Each row of a before or after table is a point. One or more steps were done to the points. Then noise was added and the rows were shuffled. The steps act on columns, c1 being the first. What was done? A step turns or swaps two columns, mirrors them in a line or flattens them onto one, adds a multiple of one to another, or multiplies or shifts one. Angles are multiples of 10 degrees, from the lower column toward the higher: turns from -170 to 170, lines from 10 to 170 but not 90. Use the fewest steps. Two steps may share a column if one is a turn and the other turns, adds or multiplies; they go together, in the order done. Otherwise the lowest column goes first.
(in the rows, 128 means zero)

Before, 9 rows:
[[176  87 114]
 [ 82 101 139]
 [ 94 168 133]
 [111 115 103]
 [ 96 139 128]
 [105  90 118]
 [ 82 115 136]
 [101 143 122]
 [ 75 116 138]]
After, 9 rows:
[[ 90 155 116]
 [165 173 139]
 [103 167 120]
 [ 85 138 112]
 [ 87 138 116]
 [100  86 117]
 [ 99 117 117]
 [106 140 116]
 [104 110 119]]
Steps: flatten c1 and c3 onto the line at 20 degrees; multiply c2 by -1

Before, 9 rows:
[[126 120 141  99 138  87 116 158 138]
 [121 139 129 141  71 136  99  79  93]
 [112 103 125  75 103 126 120 171 148]
 [143 114 100 160 119 132 189 119 104]
 [155  94 136 102 112  82 139 141 134]
 [108  95 123 119 130 195 192 116 158]
 [131 106 127  87 146 114 162 141 100]
 [164  98  99 121 145  94 122 130 110]
 [161 163  97  72 151 164 142 119 142]]
After (9 x 9):
[[ 92 124 127 136  70  95 125  78 134]
 [142 149  98  68 148 136  89 121  96]
 [157 127 121 131 132 179  52 115 148]
 [102 115  99 163 120 188 113 118 112]
 [133 131 135 117 111 146 171 141 101]
 [ 99 141 126  97 147 163 135 140 122]
 [111 126 101 132 142 128 162 130  92]
 [141 137 140 105 139 125 170 158 129]
 [148 143 127  88 104 120 131 172 144]]
Steps: turn c1 and c9 by -90 degrees; flatten c2 and c4 onto the line at 110 degrees; turn c6 and c7 by -100 degrees

Before:
[[138 159  99 142 151 130 133 128  91 151 134 108 118 132]
 [170 143 165 140 128 101 126 127 133 153 163  69  98 102]
 [125 135 173 188  87 178 155 151 100 125 106 112 171 123]
 [131 164 136 120  86 164  81  84 138 113 165 116 133 124]
 [141 133 168 157  84 175 158 108  85 126 134  66 101 113]
 [155 103 136 179 127 172 103  87 104 157  94  91 173 134]
 [169 106 166 103 133 147 155 138 133 158 146 138 160 178]
 [ 97  96 105 112 146 146 100 145 137 127  98  91 125 164]
 [170 139 111 115 127 139 108 117 153 154 105 125 129 138]
 [102 116 160 121 119 118 118  98 121 182 150 126  98 140]
 [113  89  99 116 136 155 145 142 124 127 118 100 122 101]
 [168 100 119 127 142 132  81 146 119 121  89 115 138 120]
 [137  99 125 107  81 117 156  89 144 108 145 129 123 132]
 [128 132 153 128 147 119 136  91 122 139 119 106 109 110]]
After (14 x 14):
[[139  98 109 138  70 117 105  90 124 101 147 132 144 132]
 [ 93 118 116 124 132 117 160  92 100 174 149 125 119 139]
 [183 122 170 158 153 131 152 149 139 126  88 118 119 122]
 [143 155  83 181  90 176 143 109 103 124 134  65  86 114]
 [181 116 155 122 127 140 125 110 129 155 103 124 151 134]
 [161 167 142 213 142 169 148  81 175 152  94  94 106 135]
 [126 129 107 116 153 121 141  89 112 134 120 104 122 110]
 [ 88 102 168 170 146 145 130 144 125 129  96  91 141 163]
 [183 145 105  94 141 103 157 122  97 152 161  71 131 104]
 [144 152 141 107 136 132 101 124 115 153 136 106  90 130]
 [130 130 158 128  99 163 162  88 135 103 165 115 138 123]
 [109 101 133 186 120 154  97 145 123 127 118 101 122 101]
 [124 185  77 191  96 178 144 152 173 125 107 113 105 121]
 [181  97  83 158 141 147 137 130 161 159 145 137 135 183]]
Steps: multiply c1 by 1.3; turn c2 and c4 by -70 degrees; add 1 times c6 to c4; turn c3 and c7 by 130 degrees; add 0.5 times c7 to c5; turn c8 and c10 by 10 degrees; swap c9 and c13

Before, 11 rows:
[[ 87 160  90 128 112 133 116 104 170 100  75 150  81  75 115 148 160 143
  140 107  82 104  88 174]
 [115 150 151  78  78 163 105 142 177 145  98 142 142  73 172 167 141 121
  131 106  93 130 127 168]
 [165  89 142 107 120 127 158 126 115 101 120 111 140 110 160 108  92 117
  174 144 156 118 146 116]
 [152  82 113 124 111 102 152 117 112 159 121 116 171 120 148 111 145 142
  152 152 144 126 127 108]
 [ 98 130 125 131  93 133 122 128 155 104  66 142 112 125  92 152 158 135
  139  68  96  70  78 162]
 [152 107 146 139 142 111 131 114 149 130 130 105 151 154 172 138 115 140
  165 151 149 107 160 127]
 [120 102 173 150 103 184  88 138 140 145 121 107 178  92 105 132  87 139
  136 160 143 132 153 113]
 [120 113 137 124 136 113 141 116 124 137 122 120 165 139 118 104 111 139
  177 121 177 149 130 139]
 [150 107 153 107  80 188 100 131 163 159 173 113 154  95 120 141 125 122
  140 145 183 136 170 105]
 [132  66 146 116 141  97 175 143 117 128 173 113 137 146 175  95 113 163
  156 146 149 137 129 107]
 [108 118 106 172  86 105 116 104 159  95  90 162 147 110 104 109 135 153
  119  66 123 122 122 131]]
After:
[[167 143  89 153 119 125 151 127 115 100 118 129 141 109 153 158  91 119
  173 148 163 120 148 119]
 [111 151 147 148  78 162  55 143 179 143 100  83 141  73 131 217 145 117
  128 107 129 131 125 169]
 [132 147  65 146 142  97 175 142 118 123 169 128 139 147 155 147 113 163
  161 144 163 141 128 106]
 [ 87  89 160 110 114 134  99 104 171  98  73 116  83  73 104 201 160 140
  140 105  94 108  85 177]
 [107 109 112  73  84 103 126 106 159  98  90 143 148 111 118 160 139 156
  118  69 112 123 124 133]
 [151 112  84 142 105 101 157 121 114 161 118 134 171 120 140 162 146 140
  149 156 147 125 128 107]
 [157 151 109 155  80 186  92 128 163 163 173 125 158  95 154 192 125 121
  141 145 157 136 170 102]
 [155 144 106 139 141 108 152 117 150 130 125 153 152 157 153 187 117 141
  164 151 163 107 160 124]
 [118 138 112 136 137 113 139 115 124 142 121 130 165 141 148 151 111 139
  177 123 148 148 122 138]
 [ 93 119 124 115  92 131 113 126 154 102  64 122 108 121  98 204 156 131
  142  66  94  73  81 160]
 [120 173 102 133 102 182 115 135 138 143 120 156 181  88 124 181  89 140
  137 159 127 134 153 114]]
Steps: swap c2 and c3; turn c4 and c12 by 130 degrees; add 1 times c12 to c7; flatten c15 and c21 onto the line at 50 degrees; shift c16 by 50

Before:
[[178  96 113 151 110 133 116 133 126 108 169  95 143  91 145 151  93 155
  152 104 106 135 126 112 165 151  96 138 129 170 110 180 172 113 149 143
  157 123 127 117 107  89 114 170 161 147  90 127  94 176 118 131  92 103
   96 146 116 162  89 153  86 101 167  72]
 [133  85 148 158 110 126 171 132 141 159 161 153 159  68 172 158 146 133
  137 138 154 120 109 106 118 143 118 140 153 106 149 128 123  99 113 125
   91 165 160 119 118 159 149 133 152 140 103  92 146 111  91 125 127 130
   92 104 118 101 101  92 129  83 163 139]
 [154 160  98  87 157 122 100 112 110 110 108 123 124 146 102 158 107 139
  120 140 150 111 107 117 159 101  86 180 193 107 121 109 113 163 118 118
   99 125  99 160 182 156  93 103  95 147 139 109  80 153 105 117 149 118
  116 159 177 161 165  97 143  98 156 114]
 [183 145 143 112 187 155 124  94 101 155 172 137 164 132 115 164  97 101
  135 150 159 105 115 138 125 141 162 153 113 128 114 157 133 154 101  98
  138 122 131 149 108 162 137 106 120 135 151 139  96 149 148  65 123 156
  129 114  99 119 119 142 159 150 110 142]
 [161  89 103 151 145 122 174 141 100 110 164 136 106 132 139 149 122 151
  160 127 123 146 123 151 101 165 133 130 144 106 117 152 152 141 122 130
   83 114 142 129 119 114 139 147 105  87 117 137  85 133 139  77 161 154
  105 131 166 153 106 104 117 140 107 139]
 [115  94 175  83 151 140 113 130 122 172 130 160 115 146  96 101 123  74
   91 103 140 124 100 139 109 171 164  95 152 181 154 173 160 142 112 169
  137 145 148  82 176  95  96 158 130  94 106  79 140 130 131 107 143 119
  104 125 152 140 131 162 157 132 103  86]
 [128 103 150 115 115 112 153  83 110  98 176 108  85 134 148 118 145  78
  140 118 120 169  84 156 133 131 153 174 172 177 152 107 100 121 138  94
  141 134 139  84 145 112 102 140 109 125 149 140 116 158 131  99 103 155
   90 106 108 118 138 150 155 141 108  83]
 [105 124 145 126 116 186  96  85 138 168 113 113 106 133 155 161  72  83
  144 111 106 145 122 116 139 125  87 135 146 119 127  99 171 120 171 102
   90 122 107 138 168 146 156 101 147  98 122 104 153 102 105 131  88  95
  165 159 106 105  89 125 134  76 165  88]]
After (8 x 64):
[[133  85 148 158 110 126 171 132 141 159 161 153 160  68 172 157 146 127
  138 138 154  84 109 106 118 143 118 141 153 107 149 128 123  99 114 125
   91 165 159 119 118 159 149 133 151 140  53  92 146 111  91 125 127 130
   92 104 117 101 102 112 128 120 163  97]
 [183 144 143 112 186 156 125  93 101 155 172 138 164 132 115 164  97 128
  135 150 160 150 114 139 125 141 162 153 113 129 114 157 133 153 102  98
  138 121 131 149 109 162 137 107 120 135 197 139  96 149 147  65 123 156
  128 114 100 119 119 128 159 105 111 143]
 [154 160  98  87 157 122 100 112 110 111 108 124 124 146 102 159 108 128
  120 140 151  98 108 118 159 100  85 181 193 107 120 109 114 163 118 117
   99 126  99 160 182 156  93 103  95 147 161 109  81 153 105 117 149 118
  115 159 176 161 165 123 143 111 156  97]
 [105 124 146 125 116 185  96  85 138 168 113 113 105 132 155 162  72 127
  143 111 106  76 122 116 139 126  87 135 146 119 128  99 171 120 171 101
   90 122 107 138 168 146 156 102 147  98 110 105 154 102 105 130  88  96
  165 159 106 104  88 142 134 145 166 119]
 [128 103 149 116 115 113 153  83 111  98 176 107  85 133 148 118 145 128
  139 118 120 142  85 156 133 131 153 174 172 177 152 108 100 120 138  94
  140 134 140  84 145 112 103 140 110 125 191 140 116 159 131  99 102 155
   90 107 108 118 139 152 156 168 108 143]
 [178  96 113 152 110 133 116 132 126 108 169  95 142  91 146 151  93 128
  152 104 106 101 126 112 165 151  96 138 128 170 110 179 172 113 149 143
  157 123 127 118 107  89 114 170 160 147  15 127  94 176 117 131  92 103
   96 146 116 161  88 158  86 134 168 144]
 [115  95 175  83 151 140 114 131 121 172 129 159 115 146  96 101 123 128
   91 104 141 132 100 139 109 171 164  95 152 182 154 173 160 142 113 170
  138 145 147  82 176  95  96 158 130  94  62  79 140 130 131 107 143 120
  104 124 151 140 131 156 157 123 103 153]
 [162  91 103 151 144 121 174 141 100 110 164 136 106 131 140 149 122 129
  160 127 124 140 123 151 101 164 133 129 143 106 117 152 152 141 122 130
   83 114 142 129 120 114 139 148 105  86  94 137  85 133 140  77 162 155
  105 131 165 153 106 116 117 146 107 107]]
Steps: multiply c18 by 0; swap c22 and c62; multiply c47 by 3; multiply c64 by 0.4; turn c60 and c64 by 70 degrees

Before:
[[110 178 139  96 100 141 135 123 119 107 141 117 118 115 166  92 114 144
  123 125 118 137 123  92 122 162 197 128 112 119 129  91 191 118 106 157
  128 163 161 169 175 157 110 152 144 119 148 146 113 135  96  83 124 108
  113 111 105 112 142 104 113 140 101 153]
 [156  89 165 127 209 100  98 120 124 176 141 126 120 123 148 117 121  85
  102 109 107 178 113 125  88 130 127 112 124 112 143 144 113 167 168 144
  125  97 148 153 118 116 177 114 137 169  81 108 142 133 107 137 132 218
  113 178 151 141  93 101 102 182  81 114]
 [157 104 156 139 184 121 126 159 138 154 114 119 107 123 155 135 134  96
  122 128 151 168 151 133 124 148 127 156 125 147 111 164 150 165 158 134
  131 113 134 159 109 124 186  93 129 141  96 139 159 148 159 144 137 186
  117 143 172 137 114 113 104 144 104 140]
 [133 192 147 128 132 155 135 151 109 112 136 100 114 118 150 122 140 147
   81 156 116 147 100  83 124 124 158 149 104 110 126 123 151 121  96 157
   86 140 145 126 184 174  86 118 171 116 151 126 107 149 100 110 112  86
  119 128  92 117 138 131 146 117 144 138]
 [131 125 116 174 132  94 118 128 118 104 104 147 129  95 145 160 110 147
  101 172 112 159 119 143 123 149 100 130 121 140 109 136 104 121 171 128
  165 109 126  95 150 122 157 141 110  94 157 151  99 121  99 158 139 164
  156  93 166 147  92 168  89 103  94  92]
 [140 106 119 185 161 109  77 156 110 111 142 150 115 107 127 137  82 169
  115 203 124 125 145 114 145 151 113 109 136 137 126 151 110 168 172 121
  165 109 114 117 126  71 152 125 100  68 129 146  78 114 105 145 135 142
  130 105 177 165  81 141  95 108 155  71]
 [136  85 140 120 185 132 101 143 112 135 129 118  89 154 139 143 123  97
  100  90 145 176 126 146 144 116 119 121 115 121 121 112 105 176 171 161
  143 100 148 152  73 133 181 129 123 175  91 134 126 161 112 128 125 166
  113 149 174 110 122 118 119 147 101 122]
 [141 207 109  95  94 139 147 160 119 118 191 102 143 114 165 129 131 148
   84 136 124 132 107  89 129 125 171 153 115 135 114 106 155 123  78 148
  138 151 166 141 152 140 123 148 149 109 148 117 103 104 115 129 119 115
  154 117  90 100  93 110 149 124 127 131]
 [137 203 122 131 125 126 141 117 106 132 157 101 138 107 187 108 156 130
  109 109 101 142 125  78 155 138 182 131 116 123 128 127 148 137  87 172
  122 167 156 138 175 170  81 179 149 126 141 110 150 152  91 108 143  98
  148 102 141 106 105  99 135 137 150 161]
 [111 189 140 122 135 121 123 161 114 113 147  93 126 118 190 111 153 141
   78 163 117 152 126 100 132 138 159 149  97 152  97  99 165 133  79 189
  124 139 142 149 143 160  53 155 164 127 165 140 119  98 116  90 105 105
  144 115 116 117 132  91 122 153 117 108]
 [125 104 104 151 156  92  97 151  86 108 126 147 107 104 138 157 110 140
  121 205 124 140 107 173 147 124 132 136 137 147 135 162 138 142 155  72
  130 141  85 124  98  88 137 112  97 110 137 132  85 119  80 154 136 156
  158 101 172 154 101 167  57  96 129  64]
 [162 126 104 139 149  87  84 153 106 105 122 124 129  91 126 127 128 166
  149 159 132 146 138 165 132 125 127 122  91 158 137 150 116 133 182  91
  144  89  96 143 140 113 150 128 146 105 149 130  74  97 102 157 132 131
  133  93 178 153 116 134 102 112 131  89]
 [166  81 128 146 189 104  87 123 130 144 112 115 114  84 149 141 108 104
  133 114 110 193 124 156 137 129  99 121 127 119 117 140 120 144 150 137
  144 117 143 143  82 117 167 110  98 142  72 148 150 138 121 140 137 170
  118 195 128 129 127  83 132 158 101 136]]
After (13 x 64):
[[124 104  94 152 159  90  95 152  87  99 128 148 107 105 137 158 109 139
  123 203 121 138 106 172 146 124 133 137 138 147 138 121 138 141 155  68
  135 162  83 125 103  91 136 111  96 101 137 134  84 119  81 155 136 157
  153  99 169 156 102 165  55  98 131  61]
 [112 188 126 121 137 121 125 161 115 106 147  91 124 115 190 113 157 140
   78 159 121 149 128  99 131 135 163 148  96 154  94 154 165 137  78 191
  124 110 139 149 142 156  53 151 162 114 162 141 119  98 116  93 108 104
  146 115 116 118 136  90 115 154 115 107]
 [158  90 153 130 207 102  96 117 123 201 140 124 119 126 150 119 120  84
  102 112  99 176 113 125  89 134 125 114 124 112 144  93 114 163 165 144
  125 127 144 151 118 118 179 110 139 161  82 110 139 133 111 133 130 219
  111 180 150 140  98 100 102 185  81 112]
 [160 105 145 134 185 117 124 157 136 170 114 120 108 121 156 136 134  97
  124 127 150 169 152 133 127 148 126 153 124 147 112  97 153 165 158 134
  131 151 136 159 110 124 187  94 130 128 100 142 160 148 158 143 135 184
  118 143 175 138 109 111 105 147 104 139]
 [135  88 130 119 186 132 102 144 111 141 131 118  90 156 142 142 122  91
   99  90 146 176 123 146 141 117 120 120 119 120 122 112 105 178 175 160
  143 102 148 152  71 135 180 131 124 164  94 134 127 161 109 124 126 166
  112 148 174 109 123 115 119 148 102 121]
 [139 109 106 185 158 107  75 157 111 101 140 149 118 109 127 136  82 167
  113 205 117 125 145 112 142 155 116 106 137 134 123  98 106 171 178 122
  164 137 111 118 127  73 151 128 100  56 130 146  79 113 105 144 138 141
  130 107 178 164  83 143  96 109 156  75]
 [141 207  98  91  94 136 148 159 120 109 189  99 142 113 167 128 128 150
   80 134 122 133 105  94 129 122 168 154 119 138 117 159 155 122  84 152
  139 118 164 139 152 141 120 151 150  99 146 115 106 106 116 129 119 114
  157 117  90 105  96 109 151 126 127 132]
 [130 123 106 172 131  97 120 129 117  90 104 147 130  96 143 160 109 148
   99 176 109 160 117 145 126 147 102 128 120 139 109 108 100 116 171 132
  164 127 129  98 152 122 162 143 106  82 153 151  99 119 102 158 144 166
  156  92 165 144  99 167  90 105  95  91]
 [109 178 129  95  98 140 135 120 119  92 141 117 116 112 166  90 112 142
  123 124 118 141 121  95 122 160 200 130 108 120 125 177 193 120 105 156
  125 112 156 169 177 156 108 156 143 108 148 147 113 139  98  83 125 107
  114 111 105 113 145 105 115 137 102 151]
 [139 203 109 129 124 125 139 115 103 134 160 101 136 107 186 105 152 133
  110 110  95 141 125  79 152 138 183 132 113 123 131 164 149 134  85 174
  123 149 153 141 177 168  82 181 148 116 141 109 147 152  92 108 143  98
  150 101 142 106 110  99 138 136 149 159]
 [161 125  97 140 149  84  84 152 110  90 125 123 128  91 126 128 128 170
  149 159 130 148 136 165 131 127 128 123  88 162 136  87 117 133 183  88
  145 131  98 145 141 114 150 128 145  94 145 129  74  97 104 160 133 129
  134  92 177 151 119 135 103 112 131  89]
 [168  78 116 150 190 105  90 123 129 151 109 114 114  78 146 139 110 102
  132 115 109 196 124 157 133 128  98 123 129 119 114 114 116 142 150 139
  145 131 143 143  85 116 170 111 101 128  72 147 151 139 119 139 139 167
  122 197 127 128 130  85 130 161  99 132]
 [135 188 141 125 133 157 135 151 108 105 135 103 115 118 152 119 137 148
   81 157 117 146 101  82 124 122 157 148 104 115 129 142 150 121  94 155
   85 132 145 128 183 176  85 119 173 106 151 126 107 150  95 110 112  87
  122 128  95 119 140 135 145 119 145 136]]
Steps: shift c3 by -10; multiply c10 by 1.6; turn c21 and c59 by -10 degrees; mirror c32 and c38 in the line at 60 degrees; shift c46 by -10
